Every row gives one point. To make a cloud, some directions were put in groups of two or more. Within a group, all points are equally far from the middle, so they leave a hole (a ring in 2 directions, a hollow ball in 3). The other directions are filled evenly. Then the cloud was stretched, turned, moved and blurred a little. Count the holes, and give their numbers of directions, smallest first.

Cloud, 20 rows:
[[ 52  -4  26]
 [ 39 -14 -39]
 [ -1 -27 -48]
 [-28  18  68]
 [ 19  50  -8]
 [ 51  25   9]
 [-64  21  53]
 [ 48   9  32]
 [ 55  18  11]
 [  3 -10  63]
 [-15 -19 -50]
 [ 25 -30 -42]
 [ 40 -40   2]
 [ 56   8 -13]
 [-26   7 -49]
 [ -1 -49 -24]
 [-25  59  27]
 [-48 -23 -33]
 [-37 -46 -18]
 [-23 -23  61]]
Holes: 1 (3)

Cloud, 30 rows:
[[ 10  19  51 -33]
 [-44  -3  40  35]
 [ -8   6  33  56]
 [-55 -54 -16  55]
 [-85 -10 -11  28]
 [-62 -44  13  46]
 [-21 -48 -40  60]
 [-22 -45 -45  42]
 [-22 -20  26 -52]
 [-31 -31 -29  -2]
 [-22 -57  20   5]
 [ -5  13  46  17]
 [ 28 -42 -20  41]
 [  1  15  42 -46]
 [ 17  12 -43  27]
 [  9  19  26  51]
 [-26 -40 -53  64]
 [ 56 -15 -32  10]
 [  3 -33  53  -2]
 [ 31  -1 -43  38]
 [  5  40 -12  22]
 [ 44   3 -14  55]
 [  1 -55  41 -20]
 [-20  23 -44  39]
 [ 17  -3 -20  88]
 [-18 -57 -25  24]
 [-26  20  35  45]
 [-18  -5  47  23]
 [ -9  39  12  57]
 [ 37 -20  59 -11]]
Holes: 1 (3)

Cloud (50 x 6):
[[ -3  11  36 -33 -55 -66]
 [  5 -35 -49 -12 -17 -38]
 [ -3 -21  -6 -51 -14 -61]
 [ 10 -38 -30  46  16 -13]
 [  2  61 -17 -32 -46 -62]
 [ 31 -56  13  41  30  16]
 [-39 -14  32 -59 -46 -46]
 [-39 -11  29  10 -26  55]
 [  3  57 -23 -41 -49  18]
 [-22  54 -34 -42 -46 -24]
 [ 10  70  42  33   9  31]
 [ 72  37 -19  25  -6 -23]
 [ 24  34  31  28 -62  33]
 [-13 -23  14 -19 -59  50]
 [-21  60  -5  25  13  -4]
 [ 23   8  -4  10 -77  14]
 [ 40  -8  61  49   0  -4]
 [-37   0 -25   9  20 -14]
 [-34 -32  -9  44  10 -23]
 [ 42  20 -27  57   5 -17]
 [-18  74  23 -41 -65 -19]
 [ 22   4 -28   5  12  49]
 [ 12  45   3 -20 -72  34]
 [-37 -50  -1 -19 -61 -38]
 [-27   9   9  42 -53 -32]
 [-42   4 -19 -18 -75 -43]
 [-19  53 -22 -47 -57   3]
 [ 48  14  37 -45 -42  14]
 [-13  46  14 -13 -71 -59]
 [ 41  12  57  55 -11  -4]
 [ 42 -47 -16 -10   8 -24]
 [-18  -2   1 -72 -10 -23]
 [-43  35  17  28 -11  29]
 [ -4  23  65   5  28  20]
 [ 23  53  63  33  -9  39]
 [  9  79   0 -48 -25 -31]
 [-56  40  21  18 -41  -5]
 [ 27 -54 -18  19  24 -16]
 [ 10  81   3 -50 -44  -9]
 [ -4 -66  36  36 -13  -3]
 [  4 -48  11  29  32 -32]
 [ 47   8 -46   3 -41  -4]
 [ 77   4   7  -2   9 -20]
 [ -7  74  15  24  15   2]
 [  0 -16  60  27 -17 -42]
 [ 35 -27  54  33  25  37]
 [-31  67  32 -25 -65 -27]
 [-27  46 -30 -47 -53 -12]
 [-23   5 -29 -57 -22  10]
 [ 75  46   8 -22 -24   7]]
Holes: 3 (2, 2, 2)
